Rows are points. Each copy is the shape, with its points in the same order, turned, moved and blurred by noise. Is it also mirrored, or only turned?
In the rows, 128 means zero.

Shape (8 x 3)
[[171 118  97]
 [102 129 212]
 [155  79 126]
 [145 152 124]
 [ 83 130  42]
 [140 148 124]
 [136 113 180]
 [164 152 151]]
Copy 1 (8 x 3)
[[110  56 118]
 [198 166 128]
 [135  80 164]
 [126  95  95]
 [ 33 130 123]
 [128  97  98]
 [176 116 139]
 [155  91  93]]
Copy 1 is: only turned
Copy 2 (8 x 3)
[[176 108 121]
 [104 212 158]
 [170 153  90]
 [147 124 154]
 [ 95  53  94]
 [143 124 153]
 [140 186 138]
 [164 148 168]]
Copy 2 is: mirrored
Copy 3 (8 x 3)
[[110 119  67]
 [184 162 177]
 [ 99 158 105]
 [153 108  96]
 [ 76  38 122]
 [149 108 102]
 [157 164 138]
 [171 135  91]]
Copy 3 is: mirrored
Copy 4 (8 x 3)
[[159 149 158]
 [ 45 118  99]
 [126 113 174]
 [139 156 114]
 [215  93  95]
 [137 151 118]
 [ 74 129 133]
 [107 173 125]]
Copy 4 is: only turned

Shape (10 x 6)
[[199 114  94 176 148 119]
 [172 131 127 148  94 115]
 [ 96 129 171 104  58 188]
 [170  94 135 155 127 147]
 [163 176  83 109 103 133]
 [143  45 101  56 100 129]
 [138 137 124 167 148 154]
 [158 179 151  89 130 122]
 [214 143 113 120 153 151]
 [130  80 182  68 137 168]]
Copy 1 (10 x 6)
[[112 109 157 130  60 195]
 [ 77 101 137 119  87 139]
 [ 84 126 147 166 141  35]
 [117 110 171 147  82 145]
 [ 96 121  72 137 100 133]
 [113  71 145 150 208 155]
 [129 154 147 141  69 130]
 [128  80  90 119  88  91]
 [135  79 110 156  68 160]
 [165  67 172 166 154  71]]
Copy 1 is: mirrored
Copy 2 (10 x 6)
[[168  52 145 133 121 134]
 [122  90 119 110 109 109]
 [ 60 191 170  92 104 115]
 [157 105 155  93 111 124]
 [ 83  88 107 142  89 165]
 [ 93 129 132  89 221 170]
 [146 123 167 142  91 134]
 [109 141  78 105  77 162]
 [153  85 124  96  90 185]
 [124 186 138  68 138 170]]
Copy 2 is: only turned
Copy 3 (10 x 6)
[[168 202 138  96 148 124]
 [154 171 115 150 111 120]
 [117  93 115 229 139  83]
 [163 159 154 145 155 122]
 [135 161  82 117 106  68]
 [215  69  85 135 157 121]
 [108 165 147 130 159 110]
 [122 122 136 126  72  74]
 [170 168 152  99 127  63]
 [164  54 169 161 144  95]]
Copy 3 is: mirrored
Copy 4 (10 x 6)
[[119  81 108 104  40 160]
 [135 137 107  97  88 164]
 [127 195  84 158 173 150]
 [130 122  95 150  72 142]
 [116 114 133  95 131 193]
 [ 82 199 175 159  65 133]
 [124  86  93 145 114 132]
 [171 113 153 128 139 179]
 [131  87 130 132  80 204]
 [159 168 139 222 112 137]]
Copy 4 is: only turned

Shape (11 x 8)
[[135 203 139 108 145 113 131 102]
 [120 133  91 134 114 134  90 116]
 [ 46  95  84 138  87  94 125  81]
 [125 146 134 175  30 107 114 115]
 [160 147 103 108  72 179 112 124]
 [149 113 138  81 151 104 136 111]
 [129 136  99 124 125 145  71 152]
 [128 140 197 118 152 111  75  89]
 [ 45 198 143  88  78 109 124 146]
 [ 84  71 197 183  71 142 166 145]
 [135 130 120 161  51 154 160  87]]
Copy 1 (11 x 8)
[[181 125 171 137  61 122 137 122]
 [167 136 138 109 145 128 107 153]
 [159  80 136  73 194 123 107  82]
 [124 123 133  78 115  51  66 120]
 [123 171 143  70 102 119 126 177]
 [154 119  92 130  87 165 151 120]
 [149 139 137 135 137 130 114 187]
 [197 103  92 158  95  78 165 143]
 [116  41 202 108 112  95 141 145]
 [ 62 130  92 133 162  48 140  73]
 [122 170 135  59 118  80 110  90]]
Copy 1 is: mirrored
Copy 2 (11 x 8)
[[158 142  98 115 174 114 100 154]
 [144 167 141 153 138 129 174 127]
 [136 132  77 197  99 172 201 140]
 [190 134 153 227 133 115 151 173]
 [166 188 178 166 124 131 108 112]
 [135 105 144 108 144 170 123 127]
 [155 171 167 123 130 113 176 121]
 [173  76 122 123 185 105 143  97]
 [220 146  69 130  79 107 134 169]
 [134  51 150 217  55  85 141 130]
 [139 147 137 236 122 126 107 144]]
Copy 2 is: mirrored
